Each row is a point. The points of each table are mixes of a few directions, plus a little noise. Count the directions of each table, and those that both share. Where both have some left over, give the other angles between the two spaces (their principal angles), to ten degrees, smallest first.
(in the rows, 128 means zero)

First (5 x 2):
[[107 134]
 [157 118]
 [129 128]
 [ 33 158]
 [211 101]]
Second, 7 rows:
[[ 65 148]
 [ 84 142]
 [ 84 142]
 [ 92 140]
 [236  93]
 [175 113]
 [159 118]]
Directions: first 1, second 1, shared 1

First:
[[249 129 131 137]
 [225 139 126 189]
 [ 38  52 118  75]
 [136 156 136  98]
 [125 174 134 147]
 [ 95 108 127  92]
 [ 91 160 131 145]
 [ 65 106 121 139]]
Second (5 x 4):
[[ 71 129  26 127]
 [146 127 156 128]
 [157 130 187 129]
 [203  97  80 127]
 [ 66 159 189 130]]
Directions: first 3, second 2, shared 1; angles 70

First (8 x 6):
[[ 82 144 149  75  87  94]
 [129 134 115 128 134 140]
 [213  87 110 230 195 173]
 [102 107 201 106  76  53]
 [185 119  78 190 190 192]
 [124 162  64 115 154 185]
 [ 96 123 176  95  84  74]
 [ 94 146 132  86 102 113]]
Second:
[[119  85 122 110 126 159]
 [118 164 114 142 149  33]
 [121 122 131 162  96 207]
 [ 68  50 133  14 123  44]
 [158 191 128 194 131 144]
 [138 132 164  94 100 164]
 [157  86 135  79 147 165]
 [145 193  96 230 152 109]]
Directions: first 2, second 4, shared 1; angles 80

First:
[[149 141  72 102  63 144 164 121 148]
 [137 133 105 117 102 135 143 125 137]
 [ 93 106 220 171 234 102  70 139  95]
 [109 115 181 152 189 113  94 134 109]
 [115 120 161 144 167 119 107 132 116]
 [120 123 148 137 151 123 115 130 121]
 [133 131 114 122 112 132 137 126 133]
 [166 153  24  79   7 158 194 116 166]]
Second, 7 rows:
[[ 82 109 213 181 138  83  96 145  65]
 [132 116  93 124  86 143 151 107 139]
 [155  73  64 100 131 172 140  96 188]
 [158 174  91  71 110 100 126 206 131]
 [ 82 126 133 190 187 135 134  58  94]
 [167 135 132  83 109 137 120 165 167]
 [119 167 168 144 135 126 128 119 112]]
Directions: first 1, second 5, shared 1

First, 11 rows:
[[127 130 124 134 128 114 127 142 112 129 138]
 [143 153 119 133 150 105 136 120 110 107 132]
 [123 132 131 133 109 127 115 131 118 131 132]
 [124 134 142 123 105 156 113  98 150 127 111]
 [ 94   7 128 107 143 167 164 205 181 202 135]
 [135 143 128 127 135 128 129 111 131 115 122]
 [126 119 139 117 123 160 127 104 163 131 108]
 [125 138 126 138 112 111 116 142 101 129 142]
 [130 146 123 139 119 105 119 137  99 122 141]
 [144 154 120 131 152 108 137 114 116 105 128]
 [139 151 130 128 132 127 125 103 128 110 120]]
Second, 11 rows:
[[107 133  89 128 171 150 114 143 114 117 136]
 [111  70 137 118 119 148 141 161 156 168 129]
 [152 152 138 127 133 111 141  98 132 109 118]
 [119 108 161 135  52 118 111 150 120 163 138]
 [126 107 154 130  81 122 126 140 133 154 130]
 [121 106 123 122 141 140 136 140 141 139 127]
 [170 169 143 127 141 100 152  77 136  93 110]
 [118 126 128 132 112 130 115 139 118 135 135]
 [146 138 125 122 159 124 149 105 143 110 116]
 [127 126 116 123 156 136 135 127 134 121 125]
 [112 176  93 142 143 130  88 128  80  98 143]]
Directions: first 3, second 3, shared 2; angles 70

First:
[[106 135 152 115 116 132 132 169 134 112 144 210 114  96]
 [116 167 117 139 143  84 124 119 147 144 126  82 107 161]
 [157  54 123 121 104 216 120  99  95  99 150 134 185  67]
 [111 129 137 130 118 154 119 125 129 102 165 146 127  98]
 [ 78 173 170 152 158 146 125 112 129  99 139  59  55 187]
 [191  74  86 118 120 119 133 110 108 169  76 105 193 128]
 [123 159 127 112 126  56 138 188 151 159 101 209 112 133]
 [118 157 135 134 150  87 137 143 136 147  94 105  94 185]
 [148 101 106 130 115 161 117  89 121 119 153  97 169  93]]
Second:
[[102 156 128 133 119 128 118 123 148 108 181 140 120  97]
 [146 137  87 121 111  79 124 131 150 153 140 155 165  93]
 [156 129  89 129 128  85 127 116 138 162 111 102 157 135]
 [126 101 138 139 128 200 119  83 107  95 156  71 135 118]
 [131 120 120 125 114 141 121 122 130 118 157 148 148  90]
 [ 70 155 227 130 174 144 154 198 106 109  61 157   7 234]
 [203  79  81 112 126  79 143 139 111 198  35 125 187 157]
 [114 147 123 141 129 135 117 100 138 114 165  89 123 121]
 [148  98 138 115 127 132 140 157 111 142  82 166 134 138]
 [ 99 168 132 126 122  98 124 150 155 120 164 174 109 105]
 [115 117 143 140 131 188 119  92 114  94 159  82 122 120]]
Directions: first 4, second 4, shared 4

First, 9 rows:
[[128 162 138 128  99 118 101 141 128 206 152 175 113  51  99  98 123 114]
 [135  96 131 140 129 107 139 120 134  91 102  96 148 159 127 152 167 149]
 [155 113 140 101 135 145 180 117 108  71 142  66 120 190 129 148 136 144]
 [109  79 101 144 177 135 141 109 142  22  77  86 162 230 180 170 127 141]
 [ 96 137 102 139 155 145 100 129 139 127 117 164 132 131 160 120  86 109]
 [145 162 147 111  99 132 127 139 115 192 167 149 103  67  93 100 124 118]
 [143 164 156 132  68  91  96 148 126 248 158 182 109   7  67  91 161 121]
 [113 126 111 132 152 145 124 123 133 102 117 131 131 157 154 132 103 121]
 [129 115 124 125 142 135 141 122 127  92 121 106 133 163 140 140 126 134]]
Second, 9 rows:
[[109 130 108 130 156 150 122 124 133 103 120 136 130 155 158 129  93 117]
 [ 59 132  75 169 179 141  60 131 162 125  84 202 150 128 189 119  66  96]
 [185 116 173 101  84 107 181 125 103 127 156  64 116 129  76 140 193 159]
 [ 97  89  97 154 174 129 118 115 149  52  75 116 162 199 178 158 121 133]
 [141 131 142 127 105 111 128 132 125 156 136 130 125  99 104 123 152 134]
 [ 76 121  91 168 161 122  71 131 159 126  84 184 154 124 170 126  99 110]
 [144 139 148 126  95 108 125 136 123 175 144 138 120  79  94 116 155 132]
 [164 121 157 112  98 113 159 127 113 133 145  90 121 123  94 135 171 147]
 [178 174 161  65 100 172 187 130  84 155 208  94  75 115  89 105 103 122]]
Directions: first 3, second 3, shared 3

First (9 x 24):
[[138 131 152  70 109 134 131 134 131 132 108 140 176  47 117 137 152 150
  144  75 150  91 117  49]
 [129 136 150  78 114 140 124 130 130 128 105 147 175  52 119 136 154 153
  141  78 143  95 119  55]
 [160 110 144  88 104 108 161 136 132 145 130 110 147  92 110 137 126 123
  138 102 153  99 110  89]
 [ 93 149 112 161 152 150  93 120 124 110 124 151 116 155 149 121 133 140
  121 151 104 152 145 158]
 [134 127 140 103 118 126 135 130 130 131 122 128 146  96 120 132 136 135
  137 108 140 113 123  97]
 [106 131  97 201 157 130 111 122 124 115 148 123  72 221 149 114 107 108
  108 192  98 176 148 219]
 [113 126  98 200 153 124 117 120 124 119 150 117  68 222 145 117 104 105
  107 192 102 174 145 221]
 [161 114 155  65  97 112 159 137 134 147 119 116 169  58 105 142 137 134
  144  77 159  84 105  57]
 [114 126 102 189 149 125 119 121 124 122 149 119  79 210 143 119 106 108
  112 182 107 167 140 208]]
Second (8 x 24):
[[146 165 146  85 107  91 140 143 124 138  83 144 192  87 118 184 107 131
  152  61 140 121 141  67]
 [195 184 101 124 135  62 175  98 127 196 171 114 120 226  96 153   7  94
  174  97 126 168 156 154]
 [122 112 102 160 140 138 140 116 124 132 163 111  77 184 127  91 124 125
  116 166 114 144 125 184]
 [ 91  96 106 113 117 171 156 129 110 112 133 122 104 104 120  67 198 182
  112 118 117 105 104 127]
 [113 122 159 101 118 144 101 144 134 105  91 146 171  48 138 146 170 141
  124 108 141  99 120  72]
 [122 110 152  95 131 173 103 117 141 124 138 141 144  57 128 100 170 149
  132 121 142  90 107  76]
 [120 114 127 176 144 128 103 131 135 113 136 120  98 165 147 131 121  99
  108 185 122 148 133 178]
 [114 121 131 170 134 116 107 145 129 105 109 124 116 152 149 152 126 103
  106 168 122 149 138 167]]
Directions: first 2, second 4, shared 1; angles 60

First (10 x 32):
[[145  44  88  91 121 138 126 102 146 153 159 120 113 104 131 144 126 105
  136 138 127 104 156 162 121 108 102 137 127 113 118 124]
 [135 100 141 100  77 157 154 114 162 131 124 125 149 152 101 158 159 118
  124 153 137 128 177 128 135 163  93 105 102 123 116 132]
 [ 95 151 140 138 124 135 106 147 109  93 102 138 136 142 119 130 125 138
  116 140 142 147 110 110 127 167 141 109 118 175 145 118]
 [113 117 135  92 110 139 126 127 129 130  96 123 130 157 130 141 108 114
  111 138 147 128 140 123 135 156 113 126 119 124 141 129]
 [152  86  79 138 156 105 128 110 133 173 154 190  71  87 134 185  86 124
  202  87 106 130 150 138 118 121 111 173 112 185 123 160]
 [142 164 141 150 132 116 150 128 135 143 123 156 119 132 123 145 125 138
  156 105 116 143 136 112 132 132 128 140 120 138 120 152]
 [105 104 134  82 108 146 111 130 123 114 101  89 146 156 134 114 119 107
   81 159 154 115 128 135 132 141 121 114 132 100 145 109]
 [119 247 153 249 192  89 107 171  80  79 152 142 138  89 132  64 158 190
  138  98  96 161  43 100 117  91 207 116 156 168 125 113]
 [172 139 131 133 152 103 157 112 137 169 156  96 124 114 157  91 128 120
  127 104 105 102 122 149 132  53 134 161 162  28 110 138]
 [103 126 141 113 110 148 112 137 122  97 111 102 152 147 121 111 142 125
   90 159 149 129 119 126 132 147 132 101 128 126 137 107]]
Second (11 x 32):
[[157 157  48 169 113 136  40  97 182 147 158 155  71  73  56 119 132 187
  106 130  61 115 183 200 116 113 142 171 196  93 194 173]
 [120 121 170 128 100 131 174 139 101 100 115 113 174 133 147 118 166 122
  114 148 155 135 113 105 137 132 117  99 105 125  82 112]
 [132 128  92 118 169 120  91 122 150 160 142 142  81 129 121 141  82 123
  159 103 106 122 134 141 120 125 139 152 140 135 168 135]
 [121 118 156 118 127 123 161 139 111 116 125 120 150 132 148 124 143 116
  139 136 146 132 112 107 133 130 120 107 107 127  96 108]
 [120 119 130 107 163 121 130 134 126 146 125 129 113 151 148 142  90 103
  154 108 136 128 113 113 126 132 132 133 115 148 137 120]
 [112 124 187 127  88 143 184 140  90  94  90 104 194 166 158 127 155 111
   82 143 176 137 106  92 139 143 117 102  95 149  85 122]
 [135 122  94 115 174 110 101 127 148 156 157 143  80 107 122 132  99 125
  182 112 102 123 132 141 120 118 135 140 139 118 149 119]
 [127 131 146 137  99 137 144 129 117 110 117 120 155 131 128 122 152 133
  101 141 139 131 128 123 132 131 124 118 124 126 111 130]
 [129 120 139 126 126 119 146 135 122 119 140 126 136 108 132 117 152 131
  148 141 128 130 123 124 131 123 122 110 121 110 101 109]
 [138 141  62 128 170 129  52 108 169 175 138 151  56 135 100 150  57 133
  138  91  90 117 152 163 114 126 149 181 164 144 211 163]
 [117 125 186 134  77 140 186 139  92  86 101 105 198 144 149 117 179 124
   85 155 168 137 112  99 140 137 114  94 101 131  73 117]]
Directions: first 5, second 3, shared 0; angles 30, 40, 90

First, 9 rows:
[[121 160 108 119  81 124 166 154 115  89 158 116 154 128 133 133 107  88
  142  95  82 124 145 111 189  98  89 173 110 107 141  80]
 [120 160 107 119  78 123 167 154 115  87 159 116 156 127 132 134 106  88
  142  93  79 125 146 111 190  98  87 174 110 106 141  78]
 [135 104 144 134 166 132  98 107 138 158 104 138 108 128 124 123 146 159
  117 154 165 132 114 142  81 151 160  93 142 145 119 167]
 [129 126 128 127 128 128 127 127 129 129 129 129 128 128 128 127 128 128
  129 128 128 129 128 129 127 129 130 127 129 128 128 128]
 [140  81 160 140 200 136  72  90 147 186  81 147  88 128 121 118 161 186
  109 180 198 133 102 152  38 172 188  60 156 160 109 201]
 [120 153 111 121  87 124 161 148 119  95 156 117 151 127 133 134 109  95
  140  98  88 125 143 114 179 103  95 167 113 109 139  87]
 [126 135 123 126 116 127 139 134 125 118 135 126 134 128 129 130 122 119
  132 119 116 128 132 123 144 121 119 141 124 122 131 116]
 [124 146 117 124 104 126 149 141 121 106 146 122 143 127 130 132 116 106
  135 109 103 127 139 118 162 111 106 153 118 116 135  99]
 [141  85 157 139 194 134  76  93 146 183  84 145  91 128 121 120 159 182
  110 176 192 132 104 151  46 168 183  67 155 157 110 195]]
Second, 10 rows:
[[186  97 249 144  87 137 224 160  70  95 120 143 177 103  68 132  37  81
  112  96 106 127 141  50 238 145 123 175  81 181 132  53]
 [130 128 129 128 127 129 129 129 129 128 128 129 127 126 127 128 126 128
  128 127 128 127 128 128 129 129 127 129 128 128 129 126]
 [153 115 181 135 110 132 171 143 103 113 125 136 149 117 101 130  88 107
  120 113 117 128 134  93 177 135 126 149 106 152 130  96]
 [ 78 152  23 114 164 121  43 100 178 156 135 114  85 149 181 123 207 168
  142 156 146 128 116 196  33 114 132  88 170  82 124 193]
 [100 143  68 121 149 124  79 112 157 145 132 120 105 140 159 126 174 152
  136 144 139 128 121 166  74 119 130 104 152 102 126 165]
 [162 109 199 138 103 132 185 148  94 109 123 137 156 113  93 132  73 100
  119 109 114 128 137  81 193 138 125 156  99 159 130  84]
 [109 137  90 123 141 125  96 118 146 139 131 123 113 136 148 126 156 143
  132 138 135 128 125 152  94 122 131 114 143 111 127 152]
 [122 131 117 126 132 127 120 124 132 132 128 127 124 130 135 126 136 132
  130 131 131 130 126 135 118 126 129 125 132 124 129 134]
 [111 137  91 123 140 124  98 118 146 139 131 123 113 135 147 127 156 143
  133 138 134 128 124 153  95 124 130 113 142 111 126 152]
 [129 126 132 129 128 129 132 129 126 127 129 128 132 128 126 127 125 127
  127 126 128 128 129 124 132 128 128 129 126 129 129 125]]
Directions: first 1, second 1, shared 0; angles 60

First (9 x 32):
[[132 120 130 112 144 107 146 128 141 135 132 140 125 123 115 131 130 125
  124 142 141 131 127 131 138 137 123 116 136 124 116 126]
 [122 142 124 156 100 165  97 127 106 116 122 107 133 137 151 122 124 133
  134 105 105 123 129 123 111 112 136 149 113 135 148 130]
 [123 139 125 150 107 156 104 127 112 119 123 112 131 135 146 124 125 132
  133 109 110 124 129 124 115 115 135 145 117 133 144 130]
 [125 135 126 144 113 148 111 127 116 122 125 116 131 133 141 125 126 131
  132 115 115 125 129 125 119 119 132 140 120 132 139 129]
 [127 131 128 133 123 135 122 128 124 126 127 125 129 130 132 127 127 129
  129 124 124 127 128 127 125 125 129 131 125 130 132 129]
 [127 130 127 130 125 131 125 128 126 127 128 126 128 129 130 128 128 128
  129 126 126 127 128 127 126 127 129 130 127 129 130 128]
 [126 134 127 140 117 143 116 127 119 123 125 120 130 131 137 125 126 130
  130 119 119 126 128 126 122 122 131 137 122 131 136 129]
 [123 139 125 152 105 159 102 127 110 118 123 110 132 135 147 123 124 131
  133 108 109 124 129 124 114 114 135 145 116 134 145 129]
 [149  83 139  35 218   7 229 132 199 166 148 196 113 100  54 145 143 113
  108 205 201 144 124 145 182 181 101  60 175 106  62 121]]
Second (9 x 32):
[[136 155 111 134 142 128 116 133 122 140 140 130 132 119 118 146 138 138
  143 137 121 114 143 118 119 135 129 134 112 128 119 110]
 [143 128 137  97 151  93 161 129 150 115 129 142 146 115 112 121 137 135
  133 140 140 134 111 129 141 146  95 109 159 112 117 122]
 [112 101 172  96 117  86 148 114 149  97 117 139 127 104 126 107 149 112
  104 120 152 142 118 188 136 140 110 115 142 104 146 132]
 [139 144 132 121 146 119 123 128 125 140 145 126 113 106 105 151 138 138
  133 139 129 119 151 137 117 144 124 123 110 116 106 105]
 [120  89 134 152 104 182 112 122 110 145 121 100 103 171 151 118  83 115
  110 111 126 145 120 101 127 103 160 134 133 154 129 161]
 [119  66 154 152  56 196 124 121 118  81  97  93 105 144 146  90  78 128
  118  60 102 151 124  98 128  70 153 115 136 146 157 167]
 [138 147 117 136 155 144 113 132 112 162 139 112 140 163 145 136 116 126
  132 150 132 131 110 108 127 147 120 149 144 139 112 131]
 [117 138  92 129 132 102 138 137 143 133 127 168 128 110 113 142 152 122
  133 141 126 106 150 127 139 117 152 119  96 135 131 121]
 [130 182 106 129 152 104 113 135 126 136 138 140 161 120 135 141 162 134
  144 150 123 111 126 142 118 151 109 149 118 120 131 105]]
Directions: first 1, second 6, shared 1

First (10 x 32):
[[167 175 112 160 102 114  80 163  91  30 186  81 181 161 174 214 101 122
  107 131  96 128 125 219  85 110 142 208  87  77 125 137]
 [133 144 128 127 142 147 126 135 108  68 149  91  99 113 129 130 111 114
  111 128 150 154 150 165 128 146 130 164  98 107  90 155]
 [143 147 117 154 114 108 104 147 125 108 162 122 168 160 154 182 125 135
  126 136 102 107 112 174 111  99 136 161 129 103 154 130]
 [ 99  95 152  66 159 177 176  86 124 146  57 128  35  53  72   8 125 107
  124 107 188 187 173  37 158 202 113  66 108 176  56 127]
 [141 142 116 158 112 101 105 147 133 126 161 133 176 167 155 187 131 139
  132 139  97  96 103 169 115  90 136 153 142 106 167 127]
 [104  94 128 137 126 100 144 117 180 249 107 198 152 155 119 119 167 154
  161 140 108  74  89  77 150  86 124  67 199 158 200 105]
 [163 141 124 117  69 111  98 123 101 116  93 129 206 146 147 151 111 130
  130 100  73 131 119  97  73 134 131 112  98 144 138  66]
 [ 97 107 142 101 176 166 169 110 135 133 110 121  37  77  90  52 131 115
  123 130 191 162 160 102 170 168 119 109 126 143  78 162]
 [ 69  78 142 115 193 148 187 106 183 225 110 172  34  93  77  46 166 135
  148 150 192 118 131  77 204 131 116  73 190 157 133 166]
 [162 157 117 145  88 108  91 145 102  81 148 109 193 159 162 189 110 128
  121 121  85 122 117 165  84 113 137 163 101 107 141 107]]
Second (9 x 32):
[[121 109 138 116 131 136 135 119 104 122  93 128 102 102 100  72 106 129
  127 113 133 166 132  87 127 169 128 104 118 162 108  97]
 [118 129 109 119 146 102 144  98 118 140 102 109 126  75  99 154 138 145
   97  99 179 138 169 171 183 177 123 126 107  57 125 133]
 [171 137 124 169 123 124 154 125  80 111  97 114 121 127 106  75  75  76
  146  66 135 197 150  82 106 158 116  93 124 154 106 130]
 [ 69  84 138  92 132  92  62 164 139 135 149  83 129 125 143 193 173 223
   85 178 147  64 123 198 169 153 162 199 162  65 185 102]
 [129 141 105 245 172 162 197 125 199 104 187 174  87 138 148 151 114  85
  132 164 118 133 122 197 150  66 100 149 111 165 103 197]
 [103  92 112 183 135 122 152 124 211 175 116 122 121 123 158 190 170 137
  101 144 153  83 175 170 178 124 113 143 144 113 146 154]
 [164 184 149  70  88 134  52 180  89  95 210 135 193 225 172 143 132 123
  178 166  53  81  40 107  31  32 158 156 159 137 161 129]
 [164 167 126 108 132 157 175  80  89 112  98 170 119  95  83  53  87  73
  154  84 123 198 124  66 106 139 108  61  78 165  69 127]
 [114 109 150  52  91 123  80 138 124 158 102 116 157 144 140 122 160 162
  132 140 113  91 117  73 102 133 145 119 150 137 150  83]]
Directions: first 3, second 6, shared 1; angles 40, 50

First:
[[109 114 126 112 106 101 160 146 136 124 128 144 158  98 149 113 122 197
  125 136 107 111 115 124 139 128 108 164 126 173 129 152]
 [124  94 137 198 175  89 168 140 130 140 131 139 121 106  25 106  80 106
  157 109 139 105  98 135 155  94  93 173 148 119  86 125]
 [119 119 156 175 173  97 112 128 125 161 148 146 117 110 110 137  96  61
  135 101 124 139  99 122 110 126 137 143 110  98  98 113]
 [134 138 152 188  96 136  69  97 121 132 136 128 117 144 182 177 125  81
  173 112 143 124 135 121 120 163 122 104 146 106 139 135]
 [103 160 160 132 179 160  94  86 116 144 124 114 133 166 187 156 160  75
  101 107 128 155 193 159  76 167 142  87 116  94 142 137]
 [149 144  91  67 101 155 125 140 121 121 123 123 122 124  82 117 124 180
  129 140 138 117 126 123 132 124 145 125 138 137 146  95]
 [141 113 115 131  97 123 147 141 138 107 123 123 125 129 126 118 134 146
  134 146 130 121 115 118 157 110 116 130 136 144 127 139]
 [144 142  87  21  96 164 150 147 140  96 111 106 131 148 164 100 184 178
   69 172 116 153 145 122 133 112 163  96 102 153 156 128]]
Second (8 x 32):
[[127 120 119  71 114 149 165 146 136 143 164 147 123 121 136 102 130 154
  127 118 121 151 163 126 148 109 126 109  90  93 178 156]
 [137 126 140 170 126  94 121 134 131 142  93 111 131 134 123 142 134 102
  102 150 131 132 118 131 120 152 129 159 136 163  96 114]
 [ 99 153 165 207 110 143 126 137  94 102  64 124 108 118 124 142 143 170
  119 119 120 112 103 115 123 107 114 104 133 185 102 109]
 [138 116 105  40 141 120 112 135 127 137 172 127 139 127 161 150 126  51
  118 142 166 145 145 153 133 125 159 170 118  92 141 140]
 [117 121 150 191 128 161  95 108 105 121 110 141 142 126 122 149 128 153
  150 108 129 109 135 138 116 146  99 108 155 141 126 102]
 [147 134  56   7  89  93 174 139 147 171 178 122 108 157 147 127  72 130
  122 121 106  92 100 104 134 125 138 129  77  85 110 146]
 [104 157 150 200 140 140 113 115 113  73  84 122 104 116 103 119 141 165
  152 116 114 106  78 112 116  97 132  95 164 167 102 117]
 [159  96 136 142 178 122 113 112 169 143 158 132 160 124 105  94 156  98
  135 150 137 180 176 150 135 166 129 153 153  99 171 139]]
Directions: first 6, second 6, shared 0; angles 30, 60, 60, 60, 70, 80
